Rows are points. Before rounding, the points of a table are all equally far from one centre. They may lie mostly on one side of it. Where is the centre, to within rounding?
(in the rows, 128 means zero)

Points (10 x 3):
[[127 191 194]
 [113 213 141]
 [162  98 106]
 [ 77 186 101]
 [ 77 181  95]
 [123 135  71]
 [ 96 209 158]
 [ 97 200 106]
 [162 123 198]
 [125 207 119]]
Centre: [113 139 144]

Points:
[[ 94 124 135 148 108  64  97  33 112]
 [ 93 125 176  79 183  72 110 128 145]
 [ 89 137 161 105  65  21  49 125 140]
 [135 155 149 120  63  75  84  90 170]
 [125 111 172 136 101  22  58  62  96]
 [159 148 157 137 138  65  42 153 130]
 [ 47 107 143  61 125  46  54  90 130]
 [113 130 199 109 126  70  34 121  84]
 [157 145 123  73  80  32  80 121 107]
 [147 152 166  98 163  92  51 143 127]
 [ 86  94 166 124 142 114  29 104 153]
 [124 152 123 111  78  33  51 158 138]]
Centre: [110 114 138 112 121  66  81 110 127]

Points (27 x 20):
[[ 92 121  40 218  88  98 180 130 167  86 148  42 156 158 121 106 106  83
   89 147]
 [117 208 124 136 150  80 137 173 186 155 183  58 112 112 110 101 109 125
   76 136]
 [130 172 135 162 164 144 128 181 161 108 189  71 126 177 118 100  61 119
  108 200]
 [144 202 121 117  86 122 168 103 206 171 137  28 143 122  97  61  90 111
  102 127]
 [168  97  97 203 138  90 195 118 161 186 171  45 160 123 127  91 111 111
  123 202]
 [143 200 118 158  75 109  86 149 170 134 168  89  91 161  82  50 131 159
  114 148]
 [179 113 128 193  60 163 145 189 211 115 154 121 113 112  67 124 102 109
  104 151]
 [135 130  84 142  69  96 157  98 195 161 155  58 112 155 121 198  87 101
   94 184]
 [111 191 107 193 174 109 134  90 175 117 144  90 118 167  85  76  96  40
   95 135]
 [146 170 110 178 105 166 143 201 121 129 145  30 155 134  96 117 149  92
  131 143]
 [154 134 153 181 109 120 208 122 219 106 182 112  92  90  96 112 111 145
  103 161]
 [ 96 148 147 165 125  93 145 149 177 142 174 110 113 153  95  71 117  65
  121 215]
 [166 115  87 210  83  78 184 161 187 135 113 105  63 127 122 109 142 140
  126 153]
 [174 155 141 156  94 140 101  88 207 117 186 117  89 119  97 116  76  31
  122 114]
 [140 173  99 249  83 102 132 125 109  94 101  62 149 102 128  92  82  58
  118 106]
 [136 175 144  94 156 129 164 138 187  96 177  82 101 135 106 129  80 124
   85 178]
 [132 104 163 152  68  78 155 159 214 170 165  62  99 148 126  64  98 105
  125 187]
 [165 167  92 154  53  77 149 150 154 157 131  86  78  92  99 111 120  59
  142 119]
 [150 138  84 196  69 138 143 189 157 133 212  65 145 118  67 122 100 101
   54 117]
 [167  99  98 152  73  92 113 151 188 197 196  21  84 134 129  92 108  85
  119 129]
 [159  95 125 188 131 149 146 186 211 144 169  88  98 165 200 119  85  64
  111 142]
 [117 113  82 201 112 101 144 150 111 136 154  64 113 153  78 147 152  75
   36 130]
 [143 133 148 204  80 114 166 177 182 116 120  41 152 155  99 135  83  50
   91 182]
 [129 132 138 223 170 160 152 146 191 127 191 120  99 117  69  96 106 118
  114 168]
 [109 139 100 118 107 174 136 174 135 136 161  89 145 176 123  62 169 159
   71 117]
 [173 111 142 175 110 145  63 213 143 142 163  87  93 111 112 117  63 142
  100 162]
 [207 136 122 229  77 155 171 134 207 166 168  82 107 160 163 100 119 120
  128  81]]
Centre: [143 123 118 168 108 123 128 117 156 133 142  90 136 136 131 104  98 116
 102 127]

Points, 30 rows:
[[124 141 102 150 118 148 158 142 178  81  98 171 150 164 160 183 162 184
  154 128 165  90 127  76]
 [175 168  93 151 104  68  96 150 176  99 103 144 110 131 104 167 150 178
  138 146 134  92 212  83]
 [164 125  87  81 136 104  94 114 196  69  77 164 153  54 202 136 169 152
  175  84 170  99 122  49]
 [173  95  94 151 106  85 103 174 233  81 133 173 118  97 151 138 136 120
  162 135 132  80 165  75]
 [157 114  55 145 134 150  63 139 209  79 105 136 137 136 208 150 202 155
  119 161 171  94 108 115]
 [170 138 126 114 168  96  99 182 190 124 201 104  89 125 180 167 169 158
   74 145 137 105 158 127]
 [141 197  86 125 126  70 110 134 203  71 136 142 121 150 149 153 142 186
  154 101 175 136 143 131]
 [163 144  98 126 119 116  81 172 179  71 114 148 147 106 119 168 152 249
  134 124 172  73  90  64]
 [145 107 161 121 110 100 109  71 147 112  87 141  88 114 129  90 185 192
  142 108 105 117 156  37]
 [180 109  90 152  95  92 108 141 215  70 112 119 152 110 214 210 203 172
  157 132 148 128 153 100]
 [132 119  91 112 136  87  90  74 179  65 130 105 135 174 176 150 203 195
  142 151 151 131 101  61]
 [131 159 122 108 143  86 109  80 199  71 125 183  75 122 158 175 154 165
  111 145  92 111 125  71]
 [168 192 142  93 142  97 112  90 232  70 100 142 105 122 166 199 171 159
  164 109 110 115 112 109]
 [147 122  64 139 153 116  83 119 163  44 144  96  92 108 104 198 169 104
  114 131  83 111 144 135]
 [160 130  63  72 115 119 134 162 225  56 135 138 111 157 165 127 153 192
  119 137 121 117  98  78]
 [166 126 105 181 160 134  85 104 196  66 149 141 126 152 133 181 172 150
  149 156 152 107 183 115]
 [160 117  62  81 158  58 101 121 178  75  87 169  96 148 122 198 100 169
  113 130 122 115 123  79]
 [134 204  89 119 169 117  97 162 183  92 142 172 123 124 154 157 169 201
  153 117 123 134  94  66]
 [149 105  92 151 141 111  80 142 184  82 112 137  85 143 173 160 176 240
  129 156 138 100 130  55]
 [155 116 123 135 132 105 105 145 217  77 133 153 123 180 131 215 200 152
  159 146 128 179 113 109]
 [198 131  78 128 162  92  83 108 191 102 105 141 103 127 157 174 203 209
  128 144 119  87  41 100]
 [139 156 169 103  99 114 116 154 173  80 103 157 124 151 174 145 215 218
   95 162 128 124 118  87]
 [198 119 113 134  79 123  63 105 188  53 140 147 108 124 142 156 171 200
   84 127 159  67 167 118]
 [178 110  79 107 139 106 106 108 227  94 130 160 138 129 185 165 230 174
  113 174 141 112 161  68]
 [189 151 151 140 128 137  87 126 190  52 142 176  91 128 207 172 143 172
  139 116 128 116 131  64]
 [ 95 162 117 111 133  99 102  89 247 125 170 141 151 106 150 135 184 125
  116  98 120 101 123 108]
 [178 160  85 145 130  31  72  80 182  98 157 155 153 105 146 169 167 155
  107 126 101 135 164  95]
 [151 124  96 109 124 121  86 110 179  61 129 174 108 188 169 136 203 167
  140 106 125  65 149 123]
 [171 104  74 119  95 129  92 136 221  83 118 151 115 176 182 198 211 128
  108 122 101  95 130 114]
 [115 100  87  97 153  96  53 130 200  61  97 199 137 126 164 146 185 188
   90 145 150 113 145  88]]
Centre: [167 115 118 106 129 113  99 135 161 115 112 121 133 104 137 153 165 147
 123 113 139 123 121 101]

Points:
[[ 74 144 105 127  76 123 125  55 142 132 163 159 166 110  89 102 185 193
   74 104 132 168  95 104]
 [ 87 141 101 128  24 106  90  34 118 134 104 147 113  82 115 109 162 181
  140 125 161 171  81 123]
 [ 82 153 100 121  63 153 115  37 148 118 117 146 120  79  74  80 154 169
  140  84 120 144 102 128]
 [118 119  75 135  48  56 101  12 117  84 113 132 101 101 128  68 139 210
  108 129 148 124 100 137]
 [102 144  94 141  43  62 130  16 102 147 117  80 105  71 122 118 137 166
   92  94 116 118 118  99]
 [ 86 114 131 136  72 102 117  36 126 102  79 137 111 135 140  86 147 205
   72  66 141 162 108 151]
 [ 71 146 104 108  55 100 144  58 139 115 116 116 124 108 140 104 187 197
  104  84 113 190 113 125]
 [ 94 104  69 122  67 129 124   9 152 147 104 114 117  97 133 120 169 238
  118 128 124 153 128 128]
 [ 78 133 112 105 107 127 105   7 128 132 118 114 118 145 119  97 190 161
  166 112 107 186 104 144]
 [ 12 125  73 112  66  87  95  30 115 145 150 143 129  91 119  91 178 185
  125 128 119 120 116  90]
 [105 128 121 124  50  75 111  31 119 131 109 111 131 138 119 100 137 221
   87  90 101 126 106  92]
 [ 96 129  78 117  82 101 154  65  95 168  70 131 146 118 145  72 159 154
  111  77 117 166 102 110]
 [125 118  68  97  74 104 132  18  51 105 129 168 103 123  98 141 188 167
  110 127 135 137 114 174]
 [ 89 151 104 120  94  77  76  47  74 204 161 162 130 113  95 100 153 113
   96 123 130 142 120 145]
 [138 103  78 113  38  77 105  19  89 110 117 146 104 112  94  97 180 191
   89  92 163  98  77 137]
 [ 72 116  89 155  60 137 135  50 112 103 112 106 142  66  58 118 166 160
  101 119 115 144  60 129]
 [102 119  80 140  59  87 151  43 158 121  70 145  96  97 155 114 141 165
  147  93 157 133 141 164]
 [116 160 123 116  63 124 126  43  92 129  79 169 113 105 115 128 157 193
  143 109 164 161 115 123]
 [131 152  93 117  87  88  98  36  75 120  91 124 138 135 130 101 142 185
  130  87 129 151  64 140]
 [ 80 147  82 125  65 165 116   8  73 124 115 146 103  68 118  92 166 161
  100  90 140 140 136 153]
 [105  98  98 126  32  68 165  38  84 118 106  89 116  96 108  84 130 138
   70  92 184 106 142 139]
 [ 71 134  78 108  59  81 145  41 121 122 108 126  85 153  84  49 176 175
  117  89 136 160  90 123]
 [ 77 148  61  95  66 114 111  19 112  97 113  76 144 100 101 102 137 183
   84  86 121 149  95 130]
 [126 129 103 109  72 118 108  23 131  99 100 174  76 125 117 109 137 200
  148  96 150 155  98 136]
 [111 141 148 142  89  98 124  18  73 143 123 132 165 100 141  75 143 186
  110 109 130 140 105 106]
 [ 67 104  30 119  78 128  89  84  87 108 101 108 127  67  98  73 156 212
  120  96 138 162 111 106]
 [123 144  67  68 111  92 118  48 123 114 169 114 145 113  80 143 144 147
   93  72 148 129  70 113]
 [130 101 103 120  29 102 104  54  76 101 109 123  88 107  98  95 155 141
   69  63 135 153  81 157]
 [133 142  83 101  81  99  46  49 131  96 121 170 135 130 120  94 170 188
   89  82 140 135  84  99]
 [ 53 131 107 163  69  83 128  50 109  96 111 170 122 119  95 105 171 178
  131  87 146 166  86 104]]
Centre: [100 101  96 127 106 112 105  79 115 124 130 112 103 118 118 108 161 148
 102 131 149 120 127 124]

Points, 27 rows:
[[ 98 116 157 101 117 100 139  76 185 154 128 157 152  23  81 159 128 116
  134 122  99  20 146 151]
 [121 166 117 111  44  95 128  95 121  97 191 137 124  93 140 188 131 104
  127  73  71  46 142 164]
 [ 83 162 158  83  65 109 146  82 193 161 146  81 146  83 101 222  90 106
  109 118  75  56 193 167]
 [ 61 106  83 132 109 124  99 109 167  99 118 167 146  64 152 133  63 116
  151 128  42  95 124 179]
 [112  94 117  99  79  79 122  99 180  74 124 100 133  80  99 178  87  65
  134 101  52  43 158 182]
 [114 104 109 114  49 103 112 103 151 178 105 115 152  69 125 181 113 105
   74 144  19  62 133 143]
 [ 80 130 138  89  37 116 143 120 157  98 127 126 168 105 110 176 132 149
  125 133  46  38 115 190]
 [128 146 142 110 102  80 177 107 197 155 141 114 109  60 193 153 118 147
   95  92  51  59 150 178]
 [113  71 133 105 125 128 145  98 151 150 111 178 155  97 141 168 122 134
  132  80  37  73 134 189]
 [ 94 154 119 135 122  78 173 136 170  85 155 126 181  89 104 116 127 168
  132  85  27  97 162 166]
 [ 73 158 202 125 102  79 190 128 186 132 116 104 152  65 156 165 118 103
  130 140  43  81 157 200]
 [170 156  98 111  72 118 127 157 165 142 101 125 106  72 114 200 149 119
  141 111  56  74 149 165]
 [128  93 155 145  62 111 113  84 165 103  99 131 124  70 161 177 116 142
  143 105 101   7 130 142]
 [105 155 142 152 103 134 170 108 143 124 126 135 188  51 110 162 153 148
  164  84  75  38 129 178]
 [ 95 101 117  87  93  94 151  78 148 106 139 132 152  51 132 166 161  88
  151 127  54  65 190 204]
 [ 90 119 127 104  68  95  97 121 163  86 176 139 150  40 121 130 115 109
  145 140  48  18 130 176]
 [116  80 166 130 124 109 134  78 178 111 164 104 163  82  86 168 111  71
  132 172  81  20 128 193]
 [108  73 131  81 113  81  80  88 135 157 124 119 134  48  72 107 134  89
  159  96  53 111 173 162]
 [ 82 137 119 114  69  88 116 135 199 107 109 102 117  84 117 171 141  84
  115  83  46  71 178 210]
 [ 80 125 119 147 107 104 147 134 154 154 129 133 142  45 114 176 119  99
  126 113  57  18 140 148]
 [ 86 155 138 112 123  64 128 101 163 125 150 131 132 105 135 161 132 129
  108 114  40  13 158 209]
 [128  79 133  98 123  98 117 108 205  90 128 142 125  70  93 155  67 115
  117  68  47  53 141 130]
 [ 90 147  86 110 116 120 127  99 175 115 118 118 170 109 108 155 157  76
  112 107  32  89 138 144]
 [ 89 131 180 112  67 141 152 130 153 157 131 171 149  49 114 153  95  64
  116  74  94  50 207 157]
 [146 121 128  99  70  59  98 125  95 148 101 100 184  98 110 165  92 134
  130 106 112  31 132 184]
 [106 142 142 127  83  85 172  85 179  81  87 121 155  36 151 169 105 134
  132 122  32  45 141 163]
 [122 154  90 125  81  76  84 132 162 145 151 137 165  99 100 170  78  84
  102  60  52  70 142 183]]
Centre: [130 138 165 132  96 127 113  97 139 117 139 113 133  77 111 136  93 132
 100 131  94 114 159 176]

Points:
[[ 93 139 236 174  92 131 181 109  53  76 190 173 123  81  33  98 110 101
  110 122 119 103 102 115]
 [ 90 148 205 180 147 129 168  68 103  48 166 141 143 121  51  94 103 107
  102  76 137 123 104 138]
 [ 67 191 180 155  81 184 149 128 115  52 153 162 127  86  41 105 100 133
  150 127 122  96  64  93]
 [ 67 136 199 234 147 137 149 142 112 122 171 160 125 120  35 111 197 162
  127 112 131  57 101 142]
 [ 70 171 223 175  93 158 131 128 106  51 180 155 131  84  57 109 143 139
  105  69  82  90 110 110]
 [101 151 218 171 139 227 178 134  84  83 184 151 124 125  39 103 143 149
   91 134 165  98 135 104]
 [ 76 161 221 158 107 133 179 120 114 112 155 125 161 151  90  82 119 109
  108  66  79  61 133  85]
 [ 98 134 236 157  83 178 147 160  91  95 190 184 141  98  52 113 107 119
   85  62 127 120 124  92]
 [ 80 136 188 158  51 145 158 160  96  80 187 188 118 109  44  85 105 101
   93 187  74  91 120 116]
 [127 216 185 199  78 165 194 144  90 109 185 136 124 113  54 122  87 124
  147  90 135 112 140  91]
 [ 95 168 249 161 139 174 130 146 103  75 197 159 151 117  43  83 116  86
  120 108 114  64  91 101]
 [ 67 128 179 173  83 167 146 184  58  83 215 169 150  79  30  83 143 112
  101 139 116 106 109 168]
 [123 193 218 188 123 142 157 118  80  61 194 154 141 155  67 121  96  95
   69 101 145  80 131 121]
 [ 85 199 201 169  95 141 182 146  77  91 188 145 132  49  43 143 112 119
  106  90 102 106 131 148]
 [142 122 234 145 119 151 182 156  95  61 163 123 141 111  69 101 161 104
  101 120 102  34 108 108]
 [114 149 218 184 105 172 159 136  57  88 207 177 149  60  30 125 112 145
  123 115 112 116 137  95]
 [ 91 153 212 174  65 199 142 146 116  56 191 147 171  69  88 123 121 145
  136 129 115 107 118 134]
 [120 165 193 147 101 118 145 123  75  80 219 121 150 121  49 171 114 117
  115  88 109 109  74 147]
 [ 84 173 205 139 125 131 101 114  96  96 186 158 109  99  36 150  88 123
  111  85 154  74 135 160]
 [ 94 164 198 145 113 156 133  96 121  82 153 161 149 116  32 157  75  98
  104  76 128 124 150 122]
 [110 144 225 159 108 158 193 132 117  88 156 127 158 125 131 112 111  87
  121 157 126  65 166  97]
 [ 80 186 196 157  82 148 161 127  84  76 191 206 135  93  86 138 101 144
   71 131  66  89 149 117]
 [119 172 188 131 105 112 123 134  86  39 164 153 111 137  87  79 120 114
  179 131 115  99 152  66]
 [ 58 167 185 191 132 152 143 142  45  68 180 174 148 140  59  69 112 100
   55 135 118  68 106 119]
 [ 78 136 239 153 103 152 129 112 131 103 141 167 109 134  38 126 156  88
  160 124  95 150 123 136]
 [ 97 173 217 138 135 151 167 115  91  38 161 161 161 117 102  99 177 102
  142  89  85  67  83 131]
 [109 170 190 132 128 164 125  77  68  87 182 134 122 146  13 120 117 123
   99 161 129 114 129  93]]
Centre: [113 148 155 156 122 143 152 143 105 114 161 168 132 122  81 102 134 126
 122 123 121 101 115 130]

Points:
[[ 94 162 160 112  96 115 213 192 124  94 114 160 117 104  90 183 142  65
  104 172 131 163 143 146]
 [ 62 119 163 136  89  99 122 154 115 139 112 150 128  39 108 164 156 179
  135 140 163 141 167 160]
 [ 75 156 225 141 177  97 186 173 163 145 108 186  86  62 185 148 125 111
  139 161 156 154 146 184]
 [ 39 145 168 134 157 133 170 217 131 135 122 150  79  72 174 239 175 168
  127 161 131 111 114 107]
 [ 47 153 149  75 140 151 200 135 101  71  97 142  81  78 149 204 143 145
   83 169 143  98 105 132]
 [ 25 153 192 124 129 148 168 147 177 119  97 102 131  70 151 174 158  83
   92 150 184 103  95 206]
 [ 63 128 198 102 133 114 108 180 162 120 100  94  81 111 212 230 136 143
   98 147 158 166 135 133]
 [ 66 111 185  89 102  63 110 217 180  75  83 125 135  88 188 176 102 116
  166 185 128 153 139 152]
 [127 159 153 125 139 127 197 208 160 104  93 158  27  64 127 203 179 106
  128 150 214  97 128 172]
 [109 186 214 142 133 141 157 190  98  98 112 166  80  99 173 224 190 145
  131 133 129 140 121 168]
 [ 71  99 184 144 116 157 169 189 146  90  90 123 107  53 158 176 125 152
  124 192 205 132 169 169]
 [ 73 187 188 140  99 142 193 171 155 113 100 102  65  84 175 163 154 146
  112 135 195 183 121 160]
 [ 93 156 191 144 190 120 233 162 171 107 130 137  79 134 162 208 152  88
  118 136 186  83 133 169]
 [ 91 144 155 126 110 166 187 163 179  94  84 102  42 120 187 166 103 113
   74 175 170 128  99  95]
 [ 78 170 150 133  91 123 192 151 150 101 108 129 133 128 202 214 160 127
  215 138 133  97 132 169]
 [ 13 151 137  99 142 141 140 180 131 126 153 157 109 108 108 164 118 125
   99 162 209 100 118 100]
 [ 89 125 139 150 154  86 127 192 116  84 115 108 126  97 144 187 158 119
  160 136 216 159 219 124]
 [ 47 173 160 120 128 155 142 144 168  56 136 159 107  92 165 185 195 101
  156 142 123 115 139 237]
 [ 29 149 185 132  99 151 136 167 166  83  68 127  94  51 165 221 164 129
   85 158 114 149 133 158]
 [ 53 176 171 140 116 118 147 138 159 129  70 126 116 133 184 194 191 139
   94 129 199  77 129 172]
 [ 40 122 155 139 162 144 145 135 116 137  64 105 102  42 128 189 153  78
  119 194 153 138 172 105]
 [ 62 199 173  88  95 155 201 179 173  92  52 159 123  78 163 185 112 137
  121 127 167 129 112 127]
 [ 43 162 179 114 127 127 183  98 193  82  64 116  85 122 196 186 154  97
  152 144 186 133 129 172]
 [ 63 114 207 136 104 138 153 221 127  59  75 129  94  69 169 185 176 162
   98 144 173 125 127 167]
 [119 198 130 153 134 134 162 225 146 101  44 162  68 107 136 182  51 145
   86 153 115 150 133 193]
 [124 139 191 184 160 107 188 143 164 126 143 146  83 163 160 233 115 162
  137 154 129 148  84 151]
 [ 56 152 174 119 143  95 174 184 172 128  94 142  88  82 189 249 201 142
  127 151 165 161 121 160]
 [ 90 136 187  58 131 122 166 211 182  75 101 155 161 113 148 148 107 113
  105 161 182 148 152 164]]
Centre: [ 95 143 130 140 165 115 133 172 156  97  93 125  98 100 135 159 130 120
 143 136 135 120 107 150]

Points:
[[177 154 118 128 148 131  80  43 156 183  85 134 144 157 133 157 116 201
  167  82 170  46 102  71]
 [151 155 111 132 187 153  96  71 165 172  46 151 147 157 164 139 132 161
  170  31 167  38  73 102]
 [119 128  54 142 154 191 115  61 176 158  87 125  94  78 123 144 115 151
  175  87 116  63  97 109]
 [167 229 107 125 120 141  76  72 136 159  95  98  96 135 151 175  82 184
  141  64 153  30  91  85]
 [175 156  50 142 163 141  92  62 192 236  68 149 162 105 172 141  98 133
  134  78 149  48 111 107]
 [139 181 100 127 162 109  86  79 132 159  54 112 122 140  94 175 127 160
  140  52 150  53  77 114]
 [189 199  96 123 161  99  67  52 140 149  77 153 136 154 147 144 108 167
  156  41 133  58  56  84]
 [160 171  77 122 161 107  89  55 140 172  88 132 129 106 131 211 129 212
  143  55 136  48  96 123]
 [189 164  99  98 143 177  70  72 135 129 104 170 127 142 151 188 110 171
  177 110 217 109  98  78]
 [158 168 112 136 150 118  91  52 207 151 113 120 120 148 129 138  96 169
  169  89 159  44 140  50]
 [173 158  82 154 123 147 113  53 169 138 130 120 113 124 151 180  61 203
  117  83 182  66  60 124]
 [142 173  72 139 149 189  67  58 171 170  98 101 122  92 164 163 132 153
  207  86 172  88 101  91]
 [175 166  52 126 117 120 159 114 147 163  95 153 133 147 109 154 119 195
  196  82 130  85  97 108]
 [175 213 141 141 152 160 111  85 154 110 140  94 111 140 162 186  98 205
  209  61 181  47 117  90]
 [152 173  73 153 170 144  91  46 145 194  86 103 106 143  83 188 119 161
  161  91 158  76 100 142]
 [217 168  80 157 178 154 116  56 165 190  94 109 184 154 118 146  90 173
  172  64 201  34 114 138]
 [171 145  78 138 147 149 115  53 176 218 113  90 106  98 154 196  83 169
  190  47 166  39 114  90]
 [156 173 143 153 198 171  52  67 138 220  88 124  93 117 125 147  95 151
  174  58 164  32 114 122]
 [182 174  85 185 167 159 121  47 171 188  59  95 103 124 130 147 117 106
  187 108 179  55  79 146]
 [193 153  89 155 175 104  80 118 103 179  57  82 116 103 110 140 121 190
  152  24 151 102  81 111]
 [203 179 117 163 118 162  88  66 111 188 130  55 127  89 154 180 125 135
  186  68 144   7  92  85]
 [188 183 110 149 168 145  27  73 170 172  44  91 147 109 141 117 113 135
  122  38 150 102 117  84]
 [217 173  99 116 144 108  93  70 164 175  89 107 141 152 151 182 126 205
  199  64 165  77  99  59]
 [218 208  83 125 152 165 113  96 211 217 113 108 103 114 149 168  93 153
  167  51 163  19  81  94]
 [144 151  88 174 170 165  75  47 117 212 103 111  97 135  95 167 100 156
  161  60 170  68 122  85]
 [192 169  70  99 165 149  67  85 177 205  94 140  93 103 134 162  76 132
  187  69 195 111 100  81]
 [168 182  90 139 184 181  74  43 135 177  46 105 152 124 156 171 113 172
  216  93 182  88 117 112]
 [208 189  49  90 134 179  80 101 145 172 104 113 139 110 136 190 167 148
  190 120 159  42  97 107]
 [181 186 100  66 156 136  86  37 129 176  85 131 108 156 131 150 101 144
  192  71 132  66 131  93]
 [182 187  90  98 122 151  80  97 165 209  90 158 132 116 131 146 148 147
  134  65 172  90 111 102]
 [198 200  85  85 150 136  95  45 169 201 105 116 161 139 144 133 125 131
  153  68 150  75 106  83]]
Centre: [216 149 105 162 187 163 111 122 137 137 104 127 130 123 164 182  91 128
 145  85 118  75 125 104]

Points (31 x 24):
[[ 84 125  98 127 154 113 107  82 171 199  73 192 108 165 167  86 162 159
  183 130 190 144 138 153]
 [ 80  75  94 121 166 129 118  78 175 146  46 140 161 119 156  84 113 173
  145 180 153 144 137 123]
 [ 94 149  97 128 144  65  94  43 143 158 130 176 116 134 124 107 155 183
  202 146 157 143  98 162]
 [142 160  76 106 157 113 107 101 189 169 116 207 144 136 163 113  87 117
  214 164 153 172  70 108]
 [102 132  87 125 165 107 165  63 182 147  61 184 136 155 113  78 155 161
  168 143 151 126 102 181]
 [ 69 111 121 176 163 117 137  90 174 157  88 206 145 115 157 106 224 183
  178 164 113 149 126 162]
 [118 161 130 118 161  83 100  82 177 144  90 181 137 147 175 123 194 143
  214 149 171 154 148 103]
 [108 168  94  92 125 109 167  89 148 137  82 215 154 171 132 107 158 156
  213 145 141 125 128 146]
 [ 80  78  88 128 165  90 126  84 136 141  72 191 119 184 149  98 143 170
  180 153 176 156 128 128]
 [ 83 129 132 135 213  50 128  88 140 191 117 196 136 151 139  74 145 141
  198 176 133 166 100 133]
 [101 110 113 142 179  77 110  82 165 186 121 190 122 121 174  58 148 158
  225 169 180 151  90 133]
 [131 116 102 112 135  80 114  79 130 130  39 178 146 128 139 105 129  97
  191 162 147 162  95 147]
 [109 106 137 132 174 124 116  84 134 202 121 231 111 133  84 113 135 180
  216 140 153 172 119 156]
 [ 98 139  83 149 184  86 154  68 177 153  96 220 124 165 152 138 146 159
  169 134 150 112 122 147]
 [130 136  88 111 224 102  88 109 132 170 118 174 142 209 129 102 136 169
  181 166 159 177 125 141]
 [ 89  80 120 142 135  73 138 122 151 169  72 218 168 139 129 100 126 174
  221 147 143 159  71 122]
 [ 65 131  73 128 133 130 129 136 183 224 120 189 134 138 123  73 158 158
  214 155 145 171 118 143]
 [ 95 145 103 151 178  78 131  74 147 154 125 193 109 158 163  65 140 141
  230 129 151 147 133 154]
 [111  97  79 165 118  99 151  98 132 150 116 154 146 182 144 106 144 109
  221 172 133 141  85 124]
 [101 120 101 144 147 103 139  95 136 126 102 236 149 136 141  78 152 136
  246 121 124 148 111 168]
 [ 65 128 100 171 173  85 122  94 192 163  67 168 152 150 101  93 135 174
  172 155 118 116 103 137]
 [144 139  88  89 147  82  90 119 174 164 103 188  87 102 161  94 149 202
  211 114 179 163 109 149]
 [ 88  92 106 140 163  87  77  90 159 181 132 164  95 160 136  80 148 176
  227 167 141 157 117 186]
 [ 72 131  92 150 187  86 134  91 121 180 112 219 115 139 142 145 131 148
  203 163 109 146  67 132]
 [101 131 114 149 156  93 147  93 157 172  89 244  97 131 146  82 149 123
  217 152 139 129 112 156]
 [102  86  80  95 117  97 114  58 126 140 103 168 134 172 179  99 161 109
  176 112 143 110 104 130]
 [140  98  93 168 195  88 101  86 162 184  95 194 113 205 159 128 169 150
  171 154 128 166 103 152]
 [103 147  87 117 181 143 138  50 183 145 123 212  98 173 149 105 138 176
  207 147 158 167 113 121]
 [ 80 105  94 120 158 132 104  77 164 168  93 189 186 169 101 101 161 207
  189 132 133 156 151 122]
 [ 34 160  88 111 172 134 123  81 177 193  91 185 135 147 140  93 151 145
  206 124 120 163 111 134]
 [105  93 110 114 162 114 142  85 147 135 113 215 157 165 136  99 148 189
  249 169 155 123 106 122]]
Centre: [123 119 139 115 151 132 120 126 158 149 131 166 140 131 156 107 139 156
 153 140 118 152 103 141]
